Each point is reached from the start by the listed moves, each made 0, 1 or 2 times, or once backwards (-1), plus a little noise. Say if it took an odd or an even number of moves. Then give how often each move was made.
In the rows, zero is written as 128.

Moves:
(1): [142 125 126 131 106]
(2): [115 178 151 141 114]
Start: [150 153 121 125 117]
Points:
[164 147 114 129  89] -> odd (1, 0)
[134 204 143 136 103] -> odd (0, 1)
[120 249 162 147  91] -> even (0, 2)

Moves:
(1): [164 104 137  86 136 131 148 120 124]
(2): [157 145 138 131 149 127 130 111 132]
(3): [125 127 193 132 148 108 121 121  96]
(4): [146 102 130 166  97 139 137 110 144]
(5): [135 107 126 139 162 123 128 154 136]
(6): [136 136 136 121 134 161 130 136 110]
Start: [130 129 120 115 120 153 126 140 120]
Points:
[130 128 120 120 121 153 128 140 119] -> even (0, 0, 0, 0, 0, 0)
[200 140  83 138 102 249 146 129 136] -> odd (0, 1, -1, 1, 0, 2)
[228  45 136 169 115 137 163  98 176] -> even (1, 1, 0, 2, 1, -1)

Moves:
(1): [181 126 137 153 136 134 129 128 131 134 138 103 148 126 126]
(2): [147 153 126 125 136 131 123 141 137 126 115 140 132 112 138]
(3): [123 138 144 134 123 118 148 128 129 130 137 134 121 127 116]
(4): [115 132 116 149 145 131 146 143 122 132 100 113 106 138 120]
(5): [130 123 129 122 145 128 132 118 119 132 138 134 133 114 137]
(6): [118 122 136 117 132 153 137 124 146 148 123 139 128 147 132]
(7): [136 123 132 117 123 123 142 127 119 121 116 132 144 135 134]
(8): [118 122 135 119 139 140 130 162 130 121 143 104 132 129 118]
(9): [131 113 112 126 133 128 136 130 151 129 130 122 135 118 116]
(10): [132 125 130 115 117 119 124 138 121 162 121 119 139 115 118]
(11): [125 144 106 124 124 135 128 121 115 135 148 137 151 132 126]
(12): [133 119 126 137 117 132 122 136 106 131 133 168 133 128 135]
Start: [ 72 146 131 159  98 112 108 119 132  68 159 102 108 129 137]
Points:
[217 162  50 236  97 135 116 153  72  29 158 136 218 140 152] -> odd (2, 1, -1, 1, -1, -1, 2, 0, 1, -1, 2, 2)
[120 101 162 164  84 165  93 145 165 138 120 107 123 162 144] -> even (1, 0, -1, 0, -1, 2, 0, 0, 0, 1, -1, 1)
[ 34 141 124 103  68 143  75 177 176 110 177 155 119 108 120] -> even (-1, 1, 0, -1, -1, 1, -1, 1, 1, 1, 0, 1)
[  7 105 165 188 149 147 190 123 155 118 107  85  35 182 117] -> even (0, -1, 1, 2, 1, 2, 0, 0, 0, 0, -1, 0)
[ 20 204 128 171 148 175 147 201 192  49 178  36  78 164  99] -> odd (0, 1, 1, 1, -1, 1, -1, 2, 0, -1, 1, -1)

Moves:
(1): [141 135 125 107 118 118 121 121 128 144 137 120 115 123 130 128 146 132
 137 127 120 137 118 145 134]
(2): [129 144 120 119 127 140 118 126 134 131 125 131 126 129 125 136 115 120
 123 140 130 137 130 124 131]
(3): [123 130 139 136 134 134 123 127 118 128 136 115 123 124 127 128 132 122
 132 118 133 141 125 124 126]
(4): [140 122 123 139 125 129 130 119 122 138 130 129 129 134 128 129 124 123
 129 118 121 128 124 122 132]
(5): [136 123 127 123 140 127 124 132 112 138 136 133 118 128 113 135 128 125
 127 135 117 112 129 125 139]
(6): [120 128 128 104 140 139 128 140 125 123 147 127 142 140 130 129 134 125
 118 114 142 124 134 134 129]
(7): [125 132 129 137 135 126 135 131 127 127 130 121 126 133 120 125 133 131
 122 131 130 132 113 113 107]
(8): [127 123 135 132 132 137 112 133 113 138 122 119 144 148 131 109 135 129
 140 139 144 129 125 124 107]
(9): [133 129 133 129 137 121 121 136 148 139 122 115 130 125 136 128 129 123
 115 132 121 121 118 127 130]
(10): [121 121 136 119 125 127 132 118 120 132 128 122 127 128 134 126 125 128
 124 132 125 133 127 127 131]
(11): [130 137 137 125 127 112 128 125 139 129 151 136 143 141 131 142 132 124
 140 135 129 126 138 122 134]
(12): [126 126 133 132 135 136 130 132 132 130 124 136 137 124 124 140 135 127
 135 129 128 132 120 136 124]
(13): [125 134 135 124 115 125 126 123 123 131 120 129 137 131 128 127 123 127
 122 123 128 135 126 127 141]
(14): [133 116 123 128 128 126 121 120 131 122 129 124 124 137 122 132 139 123
 130 116 127 130 128 123 124]
(15): [134 134 129 139 132 125 136 134 125 126 136 133 124 132 155 131 141 120
 116 123 119 125 135 129 133]
(16): [112 120 114 128 124 113 122 126 117 129 129 106 138 134 142 155 136 129
 129 124 137 123 120 124 128]
(17): [124 126 123 132 128 139 133 117 125 118 130 121 132 140 123 125 137 132
 118 134 126 119 124 126 134]
(18): [127 127 138 125 126 133 126 135 127 135 131 131 123 128 139 137 135 138
 133 127 129 128 126 117 130]
(19): [134 125 122 119 116 127 131 132 129 114 135 132 116 135 132 127 115 111
 142 114 120 114 107 119 140]
(20): [144 114 135 135 125 140 130 147 130 112 129 131 149 136 131 120 124 138
 116 145 131 143 113 126 131]
(21): [122 125 111 132 160 128 137 114 117 127 111 129 123 136 127 127 126 132
 121 135 137 138 131 124 129]
(22): [114 130 121 120 134 129 114 129 134 133 135 133 127 127 120 126 131 128
 132 123 113 141 128 134 132]
(23): [138 146 121 122 136 134 131 130 120 118 118 119 130 136 136 134 116 129
 133 123 113 122 148 125 130]
(24): [138 129 130 129 127 125 126 115 126 118 130 130 136 129 134 127 121 147
 129 128 120 124 112 138 111]
Start: [130 126 128 151 122 133 119 134 136 119 123 124 133 124 115 134 118 133
 135 123 139 117 127 124 118]
Points:
[ 86 155  39 207 226 110 105  86  82  53 101  53 143 223 189 187 144 131
 151  42 116 125 106  69  21] -> odd (-1, 0, 1, 0, -1, 0, 2, 1, 0, -1, 0, 0, 0, 2, 2, 2, 0, 0, 1, -1, 2, 2, 2, 2)
[130 135 125  71 171 145  37 113 103 178 103  48  97 136 184 149 135 115
 174 111 200 132   7 154  81] -> odd (2, 2, 2, -1, 0, 1, -1, 2, 2, 0, -1, 1, 0, 0, 0, 1, -1, 1, 2, -1, 2, -1, -1, 2)
[126 136 157 102 211 134  68  96   8 178 211 119 174 201 138 121 217 167
 122 120 174 180 113 174 106] -> odd (2, 0, 2, 0, 2, 2, 0, 2, -1, 0, 1, 0, 2, 0, 2, 0, 0, 0, -1, 0, 2, 1, -1, 2)
[151 181 126 129  62 102  53  91 114 112 182 113 149 207  93 186 138 120
 238 143 130  80  32  86  53] -> odd (1, 2, 0, -1, 1, -1, 2, 2, -1, -1, 2, 1, 1, 1, 0, 1, 1, 0, 2, -1, -1, 0, 0, 2)
[229 217 139 101  64 173  99  97 158  92 172  68 193 148 147 175  78 158
 126 109 101 130  93 160 171] -> odd (2, 2, 2, 2, -1, 1, -1, -1, 1, -1, 1, 0, 1, -1, -1, 0, 2, 0, 0, 1, -1, -1, 2, 2)

Moves:
(1): [128 131 129 129 113 127 129 126 127 126 133 126 123 125 125 134 129 133
 128 130 120 131 126 132 123]
(2): [133 124 118 105 131 122 127 122 121 133 121 130 121 127 131 121 114 132
 111 136 118 134 119 126 124]
(3): [130 117 131 136 131 135 129 118 133 123 135 129 127 124 134 128 126 136
 124 113 117 120 128 136 131]
(4): [118 123 123 125 118 127 120 124 129 135 130 130 138 116 132 125 131 138
 115 130 133 133 129 127 122]
(5): [122 121 123 129 131 136 132 133 127 128 128 126 121 114 126 127 122 122
 130 128 126 123 127 125 126]
(6): [114 131 138 118 137 129 121 124 132 137 126 140 119 132 126 128 134 125
 122 125 123 134 128 132 122]
(7): [122 122 128 122 127 133 120 137 129 122 128 134 133 130 136 117 121 119
 127 133 126 131 124 131 127]
(8): [132 123 129 120 129 127 138 120 136 119 132 126 124 116 134 129 126 125
 129 138 127 121 130 130 139]
(9): [141 140 114 122 137 119 134 126 125 126 128 142 136 138 138 125 124 124
 127 135 124 127 126 123 122]
(10): [131 129 130 122 128 128 120 118 126 124 130 134 125 126 126 122 129 129
 127 130 134 127 140 129 127]
(11): [134 115 124 138 124 134 132 133 133 134 134 127 131 136 127 132 130 127
 134 133 130 128 125 134 121]
(12): [138 120 136 130 131 125 127 133 137 128 118 140 124 124 118 129 120 126
 126 120 128 126 125 121 122]
(13): [122 129 129 131 132 126 134 129 127 127 124 127 128 125 127 123 123 131
 117 125 131 127 129 137 125]
(14): [136 137 136 131 126 125 131 128 136 129 131 125 122 141 126 142 133 122
 134 126 132 110 133 116 130]
(15): [122 127 130 124 122 135 131 116 132 125 119 126 123 123 127 123 139 127
 124 116 130 127 130 129 124]
(16): [126 130 127 129 128 123 134 134 126 131 122 129 132 139 112 123 122 124
 123 123 118 129 133 123 134]
(17): [131 127 134 132 134 127 126 119 125 122 133 119 136 126 135 126 125 115
 125 125 128 130 129 126 129]
(18): [130 133 123 136 123 124 104 131 125 133 123 133 119 136 129 137 125 111
 133 135 125 122 128 133 136]
(19): [124 127 127 123 128 133 120 131 127 123 131 125 130 126 115 129 142 129
 130 124 129 126 125 133 127]
(20): [123 126 129 125 136 123 120 125 122 131 126 130 123 131 128 137 122 123
 134 124 121 121 133 132 127]
(21): [135 125 137 131 116 137 120 129 133 130 113 141 142 126 113 127 123 135
 130 145 126 122 126 117 116]
(22): [126 125 130 134 123 124 128 125 126 125 125 130 124 129 130 127 124 123
 133 136 135 122 123 117 128]
(23): [129 127 123 136 144 125 136 130 138 129 129 114 124 136 131 118 131 133
 125 122 128 128 133 128 117]
(24): [127 124 132 122 122 122 124 124 122 144 118 127 124 122 129 118 119 129
 129 122 128 121 126 125 120]
Start: [128 111 122 126 134 124 129 125 133 126 126 131 121 133 133 135 136 134
 136 139 109 130 124 121 124]
Points:
[137  70 195 148 105 139 121 136 179 126  93 134  88  93  71 174 129 120
 206 156 137  37 126  38  67] -> odd (1, -1, -1, 0, 2, 0, 0, 1, -1, 0, 0, 2, -1, 2, 0, -1, 0, -1, 1, 2, 2, 2, 1, 1)
[214  93 100  68 171  98 162  86 141 108 102 201 101  91 132 115  45 155
  90 178  52 125 122 123 101] -> odd (1, 2, 1, -1, 1, 0, -1, 2, 2, 2, 0, 2, 1, -1, -1, 0, 0, 0, -1, 0, 1, -1, 0, 0)
[ 91  93 139  66 185  94  76 107  84 128 110 161 144 124 144  62  93  84
 131 158 128 130 124 119  86] -> even (-1, 0, -1, 0, 0, 1, 2, 0, 1, 2, 0, 0, 1, -1, -1, 0, 2, -1, 2, 2, 0, 2, 0, 2)
[142  95 162  93 135 129 123  62 164 141  90 178  60 168 110 118 116 184
 113 136  54 103 131  81  38] -> odd (2, 2, 2, -1, 0, 2, 0, -1, 0, 2, 0, 0, -1, 1, 1, 0, -1, -1, -1, 1, 2, 2, 2, 0)
[166  98  99 164 120 145 135 132 146  97 101 144 140 133 109 128 105 100
 149 207 101  63 117 121 149] -> even (-1, 0, 1, -1, 1, -1, 0, 2, 1, 0, 1, -1, 2, 0, 0, 1, 0, 2, 1, -1, 2, 1, 0, 0)
[183 143 146 118 178  86  45 155 162 158  58 179 144 249  67 139 109  58
 126 146  74 101 136  59  79] -> even (-1, 1, -1, 0, -1, 1, 1, -1, 1, 0, 0, 2, -1, 2, 0, 2, 2, 2, 1, 1, 2, -1, 2, 0)
[143  95 105 154 186 131 148  63 165 120 136 137  54 146 184 121 142 128
 154 139 115  77 150 130 110] -> even (-1, 0, 2, -1, 1, 1, -1, 1, 1, 2, 1, -1, 0, 0, 1, -1, -1, 1, -1, 0, 0, 2, 2, 0)
